Each wall is flat, endless, passes through zero and stands at right angles to its row. A trip goes straight from one point to another. Which walls does it cross, in order?
(in the rows, 128 means zero)

Walls:
(1): [145 177]
(2): [142 120]
(3): [148 188]
(4): [155 125]
(5): [ 81 115]
Trips:
[ 58 103] to [172  96] -> 2, 4, 5
[192 183] to [140 165] -> 2

Walls:
(1): [137 141 113 164 147 175]
(2): [100 102 138 162 117 120]
(3): [ 94 146 134 150 102 185]
(4): [132 249 145 109 126 105]
(5): [151 209 106 126 130  68]
(6): [117 139 102  98 138 125]
Trips:
[127 111 100 169 115 125] to [117 133 151 162 102 176] -> none
[ 99 155 138 162 144 138] to [133 170  51 137 123  51] -> 6, 3, 2, 1
[ 58 114 153 151  87 123] to [123  79  48 140 188  36] -> 3, 6, 5
[149 149 114 136 189  71] to [139  93 161 120 118 119] -> 6, 4, 2, 5

Walls:
(1): [169 184 154 152  94 160 127 110 134 125 150]
(2): [172 100 152 141 103 161  68 140 162 152 144]
(3): [132 153 132 187  72 146 166  67  78 134 133]
(4): [ 91 115 199 112 160 170  62 120 147 120 138]
(5): [102  51 142 110  78 135  91 195 129 143  74]
(6): [135 152 182 157 112  49 111 168 136 165 176]
Trips:
[147 128 107 113 182 149 108 179 136 128 110] to [117 108 122  81 125  93 115 122 204 154 149] -> 6
[172 127 194 118 190  97  84 169  89 132 208] to [151 119 171 134 161 170 140 125 133 140 140] -> 6
[ 41 100 174 162 174 124 186 202 166  81 166] to [103 125 127 127 126 118  84 129 172 114 137] -> 2
[124 152 105 101   7 143 144 129 128 146 152] to [166  82  55 144 125  80 127 114 167 157 111] -> 1, 6, 3
[160 101  87 123  91 100 161 136 109 118 196] to [157 107 152 171 153 130 103 106 124 108 169] -> 2, 4
[103 136 109 137 177 120 139 162 164 106 162] to [158 154 121 104 163 112  98 155 140 103  70] -> 6, 5
[145 144 146 149 111  89 171 123  96 202 145] to [115 153 134 187  85 154 151 115 181 121 182] -> 2
[ 89 140 107  74 107 121 146 129  82 151 143] to [137 177 107 159 136 118 154 121 106 102  96] -> 5, 1

Walls:
(1): [192 145  51  72 148 129 115 136 102 114  96  89 168 134  70 173 132 180]
(2): [118  32 174  95 172 113 118  51  73 134 149 130 115 134 141 143 126 146]
(3): [156 131 166  83 141 112 139  54 129 151 154 115 127 203  91  91  83 124]
(4): [110 113 113 130 171 119 142 102 167 100 102 160 171  67  85  69 109 203]
(5): [ 92  56  81 128  13 171  56  24 121  75 137  89 105 113 165 101  84  99]
Trips:
[150 117 143 130 192  46 128 137 120 113 187 142 175 173 182 126  89 153] to [212 178  83 126 105 101 117 144 169 154 177 141 140  78 116 112  76 115] -> 1, 2
[144 111  94 105 166  92 145  44 118 134 133 116 139  27  57 131 249 117] to [112 136 141 155 119 232 151  83 185 105  26  72 173  82 151 137 151 224] -> 5, 2
[213 134 119 194 198 150 176 108 127 117 123  75 176 126 129 138 181 143] to [186 119 143  63 125 139 163  98  71 132 192 214 106 122 198 127 124 159] -> 2, 3, 4, 1
[129 207 151  35 111 129 127 192  75 153 199 132 124 150 161  88 135 173] to [165 144 173 176 126  69  98 174 115  92 173 120 115  95 111 132 116  95] -> 1, 3
[131  17 116 142 134 115 137 111 229 150  64 148 160 101 188 149 142 186] to [115 102 152  86  60 135 150 101 157 148  95  60 114 100 126  87  86 160] -> 3
[125 136 147 115 125 178 120 173  96 126 144 204 138 187 156 182 109  74] to [156 145 100 100 103 200 147 171 128 104  66 153  93 112 149 125 146 109] -> 1, 5
[165 160 136  97  88 102 134 108 145 133 169 184 157 119  91 133 149 153] to [146  67 194 124 144 210 124 128  78 149  96 112 159 101  95 116 126  77] -> 2, 5, 1, 4

Walls:
(1): [115 129  27 102 144  72 110 125 119 133 179 217 128 133 125  85 142 105
 213 131 143 120 114 107  90 190  94 154 131 181 134 141 117 137 106 136
 121 154 191 156  92 111  98  79 120 101 147  96]
(2): [119 139 130 132 107 114  88 125 121 116 160 184 155 168 127  84 149 196
  98 130 154 111 116 121 156  92  69  87  49 102  97 130 179 127 108  86
 141 149 162 105 103 169 125 160 217  89 173 143]
(3): [121  81 125  46 132 136 137 131 119 153 129 143 114 126 162  76 119 151
  74 120 147 163 134  79 108  20 132 132 172  54 125 136 162 157  98 164
 143 129 175 152 168 169  95  95 134 103 127 111]
(4): [ 86 141 188 189 139 133  98 140  76 178  86 109  99 112 125 123 126 125
 212 147 135 200 137  83 138 148  91 195  99 139 222 165 143 122 123  99
 128 131 126 182 177 110 177 140 102 109 137  56]
(5): [ 88 117 145 174  53  95 107  80  99 205 120 132 139  37 116 191 157  96
 149 130 156 146 159 122 127 121 166 176 160 126 104 117  63 107 131 179
 161 116 144 158  79  87 103 184 170 165  91 154]
Trips:
[109 120 146  94 168 151 138  63 178 131 206  85 143 145 101 139 180 142
  63 154  81 135  68 152 186 163 106 114 157 180 177 173 107 140  83 153
  82 146 150 170 186 175 150 112 146 233 154 110] to [147 196 225 165 151 158  43 135 139 159 129 128 123  91  75 114 111 114
  78 128 151 149 133 135 149 160 176  78  90 117 168 166 127 200 149 159
 158 205 138 159  55 159 153 144  54 123 117 111] -> 4, 5
[ 91 189 138 168 122 137 164 156 136 160 149 145 160 154 111 163 127  99
 131 126 117 161 136 167 106 103 121 106  71 193 119 167 141  19 117 143
 114  59 143 196 171 125 113  80 112 193  34 175] to [119 130 159  68 121 143  69 180 155  51 149  94  80  92  83 173 151 216
  81  99 122 174 122  80  99  64 135  89 119  95 125 203 132 134  91 104
 182  61 138 151 104 131  17 128 117  29 148 125] -> 3, 2, 4, 5
[140  75 161  84 123 109 115  42 118  78  57 147 181  85  97 132 111 108
 137 149  63 157 108 118 166 140 100  98 129 121 136 182 128  79  70 197
 118 107 128  94  98 134  44  73  82 169 181 163] to [171 144 152 192 136 136 128 165  90 111 122 152  71  62 116  60 104 197
 134 136 118 176 178 131  76 115 175 103 151 201 189 157 105 104 111 130
  97  55 154 132 110  43  88 174 147 153 175 162] -> 3, 4
[140 104 126 143 182 123 137 146 107 131  91  85 166 160 173  91  35 162
  64 138 134 163 158 132 210 118 176 111  75 130 177  53 188 157 195 138
 135 210  85  67  73 119 154  63 118 112 116 108] to [183  90  90 157 183 102 105 139 249 150  42 116  76 137  60 143  45 151
 171 153 107 167  53 168 109 196 101 221  72  65 110  97  76 130 133 102
 172 179  63 113 103 178  89 117 179  91 100 133] -> 3, 4, 2, 1
[152 175 110  70 149 213 123 175 151 172  32 152  93 165 170 149  58  90
 152 132 188 138 146  60 122 110  75  53 161 195 121 155  47 187 127  95
 141 154 127 133 199 148 124 183 105 107  92 146] to [217 104  89 140 143  83  54 114 129 162 138 118 213 165  82 108 125 164
 114 130 156  77 123  95  96 191 177 211 136 128 133 104 128 125 106 132
 125  44 121 152 132 100 128 130 146 114 179 139] -> 1, 3, 4, 5, 2
[164 133  91  95  67 115 104 151 132 172  49  52 105 119 179 165 127 111
 118  68 114 124 166 156 100 151 126  62 177 142  49  97  82 138  66 158
  78 140 145  93 171 116  90 158  80 156 156 150] to [114  81 130 142 151 194  73 174 140 214 150 189 103 142 149 176 152 130
 146 123 156 105 123  76  89 126 185  66 124 112 139 155 150 153  99 126
 144 179 143 138 110 146 141 169 168 170 205 116] -> 2, 1, 4

Walls:
(1): [129 173  82 115 137  90 101 153 166 122 133  89 157  57 162 116 141 165
 118 141 160 109 134 157  90 155 146 198 214 133 130 143  69 118 105 140
  89  54  99 127  61 150 149 137 134 136 122  83]
(2): [138 113 157 133 125 138  90  68 102  81 111 161  93 151 136 171  90 169
 150 184 121  86 132 128 161 142  91 190 160 166  66 127  72 170 145 121
  94 128  85 137 161 129 120 135 183 185 156 118]
(3): [ 92 135  94 159 121 142 128 153  85  60 110 141 153 103 157 114 100 153
 116 152  74 221 110 145  79 118 137 155 114  86 125 147  63 104 131 168
 146 160 123 172 153  61 161 162 101 162 147 131]
(4): [ 87  95  70 173 181 137 165  69  57 134 206 127  88 112 100 164 182 132
 144 180 118  77 102  74 128 161 173  50 125 137 131 130 128 133 133 147
 137 182 131 201 200 138 108 107 125 211  96 151]
(5): [141 120 111 149 100  88 165 166 146 126 120  77 128 154  89 124  87 137
 109 152 173  79 144 118 138  76  79 192 149 148 106 162 150 147 122 129
 147  95 120 102 116 140 108 173 171 134 126 163]
Trips:
[142 178  94 145 122 136 146  95 103  95 151  61 103 115 131 118 178 125
 109 104 137 114 116 155  79 142 129 121 105 163 129 187  95 104 125 107
 146 118 109 107 103 118 128 106  56 120  46  99] to [146 129 112 144  67 134 130 102  95 138 140 206 147 111 134 161  90 153
  95  50 138 115 105  47 118 155 152 107 130 152 163 175  69  72 180 177
 158 200 153 153 129 146 130  91  81 189  70 131] -> 1
[ 99 149 147  96 167 107 137 174 196 122  76 152 113 120 125 103 154  98
 137 136  96 157 159 122 165 148 138  37 133 122 147 118 134 140  85 139
 118 129  94 129 182 122 121 180 117 159  86 150] to [ 64 130 105 101 120 188 121 168 127 196 106 139 128 122 123  95 161  77
  96 143 113 125  98 122 164 105 142  99 116 159 154 159 159 151 175 134
 187  87 133 170 111 145 136 114 138 153 103  95] -> 3
[ 82 136 126 165 143 146 130  75 101  89 212 103 119  93 111 123 116 176
 129 228 112 143  98 114 116 127 175 134 188 167  99 119 110 178 129  55
 160 144 162 134 138 107  82 157 194 124  83 122] to [114 109  68 121 131 125 147  64 148 128 128 151 169 101 110 142 115 160
 171 156  88 135 133  98 132 168  64 145  88 140  52  70 129 134 119 112
 204 158 172  87 128 170  83 163   7 187  55 171] -> 1, 5
[ 72 129 150 103 129 175  86 124  54 176 147  70 160 152  87  59 152 113
 145 162 135  80  92 159 131 130 139 113 163 112  83 143  80  55 139 102
 100 170 122  70  93 125  76 156 158 167 126 195] to [ 79  89 148  78 180 154 191 170 127 176 157 166 135 136 142 204 101 133
 182 143  81 117 136 126 157  83 154 102 103 158 114  80 122  96 134 183
 172 127 129  90 156 170 146 115  46  88  32 150] -> 1, 2, 5
[143 192 129 109  74 135  99 153 137 144 207  68  92  81 212 106 113 114
  98  91 109 112  92 144  93  37 105 146 122 170 151 114 171 118 112 202
 124 141 118 106 123 139  57 128  87 132 107 104] to [176 101  91 140 117 151 150  65 133 143 108 134 148 108 204 142 111 129
 120 159 111  73 100 151 109  77 157 139 174 171 158 137 164 134 122 169
  91 161 107 156  61 157  87 125 189 146  96  50] -> 2, 4
[205 102 119  44 163  94  89 165  19 177 155 148 179 129  77 112 119 147
 119  26 137 117  77  93  92 189  87 140 107 143 111 109 202  74 155 101
  66 100 136 178 168 109 143 159  91 198 167 122] to [ 78 123 131  48 103 106 188 211  55 140 107 144 111 132 102 164 175 132
 147 109 130 129 126 159 138 156 115 121 120 144 149  59 110 149 158 165
 122 136 143 149 101  95 177 151 151 181  41 166] -> 3

Walls:
(1): [144 130 222 131 159  72 148 152 173  91 134 138 140  92 163 150  72  92
  75 112  99 149 124 112  89 152 234 158 172 113 121  97 172 112 169 159
 113 161 126 149  51 138 143 146 167 174 146 111]
(2): [137 104 133 145 167 103 168 172 124 161 103 139 112 103 119 135 112 139
 127 147 145  62 156 121 116 118 143 107 141 122 134  69 153 161  89 146
 106 141 207  74 124  92  72  74 104  84  41  90]
(3): [124 128 100 144 168  90 156 117 115 120 172 147 162 131 106 122  82 104
 115 154 177 105 136  92 145 101 101 205  74 115  53 183 172  91  55 127
 101 115 121 158  81 100 149  56  60 165  86  70]
(4): [ 80 120 111  68 156 160  81 185  82 128 175 111 123 106 105 150 185  88
 129  98 169 117 172 157  68 100 150 113 117 191  83  95  73 181 172 141
  86 124 102 210 131  98 109 132 182 180 113 122]
(5): [105 152 104 123 123 116 172 118 156  52  93 112  74 180 108 130 168 146
  42 138 170 115 107 125  62  69 141 134 129 159 110 129 169 214 123  88
  93 168 127 179 119 116 133 175 133  98 161 135]
(6): [165 101 118 119 131  67 127  88 172 166 166 111 146 100  70 125  46 149
  83 124 110 117 138 153  74 136 148 133 188 155 141 123  89 119 164 175
 144 137  34  55 123  94 118 136 137 120 103  87]
(7): [132 114 159 184 126 181 157 140 154  74 141 104  81 161 145 118 123  85
 103 108 157 100 204 103 108  59 163 119  77  60 122 163  94 144  85 155
 177  85 104 100 151 160 139 147  67 133 114 153]
(8): [158  76 114 151 154 130 138 149  51 193 202 157  82 126 104 127 126 154
 194 167 143  53 134  83 152 112 155  72 121  64 168 203  91 141 153 148
 140 126  91 126 208 175 121 181  65 138 122 149]
(9): [ 58  64 196 131 153 133 179 189 134 184 134 127 157 167 105 143 156 155
  80 101 197 151  68 158 161 160  51  49  72 119 125 176 110   7 166 185
  93 151  61 129 163  97 109 109 178 121  78 180]
Trips:
[225 134 131 106  90  90  92 175 102 146 143  97 145  87 143 181  82 133
 178 144 138 102 120 124 189 160  96 127  42 181 193  75 125 186 191 119
 156 151 128 120 111 156  94 174 108 106 137 147] to [121 150  76 154 120 169 173 133 121 133 111 122 169 130 127 142  60  96
 124 118  73 109 139 115 164 161 156 111  76 107 134  82 190 127 108  95
 114 138 122  73 138 114 141 127  74 181 139 125] -> 6, 3, 1, 7, 8
[ 52 133 168  85  70 142 141 104  99  64 168 121 105  64 145 130  99 141
 173  55 103 107 177 141 109 137 140 113 132 198 163 143 124 110 148 102
 117 128 150 149  73  60  98 131 151 119 111 191] to [208  85 137  49 154  92 112 131  97 168 164 108 103 117 176 123 177  70
 154 166  66 218  98  80 126 128 206 173 152 119 155  42 179 124 130 151
  73  84 182 135 201 129 106 170 151 147 151 151] -> 8, 2
[100 136  84 157 115 122 158  99 157 177  62  83 166 142 142 103 114 154
 110 126 144 124  60  68 157 104 108 132 154 122 122  86 169 121 158 138
 115 111  64 159 109 217 101 134  89 150 116 130] to [179 110  49  82 183 191  52  84 120 181 102 111 153 116 111 118  97 134
  80  73 170 152 175 131  94  66  77 116 183 131 160 134 135 128 106 110
 184 149  69  76 170 141 157 131 153 136 178 108] -> 3, 9, 8, 5, 7, 4
